Rows are points. Examples show where two turns around zero, p and q, send a point. Where does a point land after both, in the order given? Backwards means that the second turn is done in reverse. Each puzzle has new turns, and all numbers are rounded.

Turn p:
[-0.44 -0.02] => [-0.41  0.17]
[0.34 0.19] => [0.39 0.03]
[-0.57 -0.07] => [-0.55  0.18]
[ 0.42 -0.13] => [ 0.32 -0.30]
[0.25 0.02] => [ 0.23 -0.09]
Turn q:
[-0.22 -0.42] => [ 0.09 -0.47]
[0.43 0.12] => [0.26 0.36]
[-0.21  0.30] => [-0.35  0.10]
Where do these land?
p, then q: [0.19 0.04] => [0.18 0.08]
q, then p: [-0.30  0.12] => [-0.32  0.05]
q, then p: [0.58 0.02] => [0.56 0.15]
p, then q: [-0.47 -0.18] => [-0.42 -0.28]

Turn p:
[ 0.07  0.02 -0.16] => [-0.11 -0.13 -0.04]
[ 0.07 -0.09 -0.24] => [-0.06 -0.26 -0.02]
[ 0.31 -0.08  0.26] => [ 0.19  0.12 -0.35]
[-0.16  0.41  0.27] => [-0.19  0.47  0.09]
[ 0.09 -0.81 -0.17] => [ 0.58 -0.60 -0.03]
[-0.37  0.55  0.04] => [-0.41  0.40  0.34]
Turn q:
[-0.06 -0.43  0.33] => [-0.28 -0.17 -0.44]
[-0.39  0.27  0.19] => [-0.27 -0.27  0.34]
[ 0.12  0.33 -0.24] => [0.28 0.12 0.30]
[ 0.29 -0.55  0.42] => [-0.03 -0.21 -0.72]
[ 0.19  0.19 -0.31] => [0.30 0.23 0.17]
[-0.15  0.18 -0.39] => [0.00 0.31 0.33]
Where do these land?
q, then p backwards: [ 0.32 -0.40  0.03] => [ 0.45 -0.02  0.24]
q, then p backwards: [0.07 0.22 0.50] => [ 0.08 -0.36 -0.40]
p, then q: [-0.03 -0.10 -0.48] => [-0.36  0.03 -0.33]
q, then p: [-0.17  0.26 -0.50] => [-0.08  0.57 -0.12]
p, then q: [-0.19  0.03  0.45] => [ 0.37 -0.24  0.22]
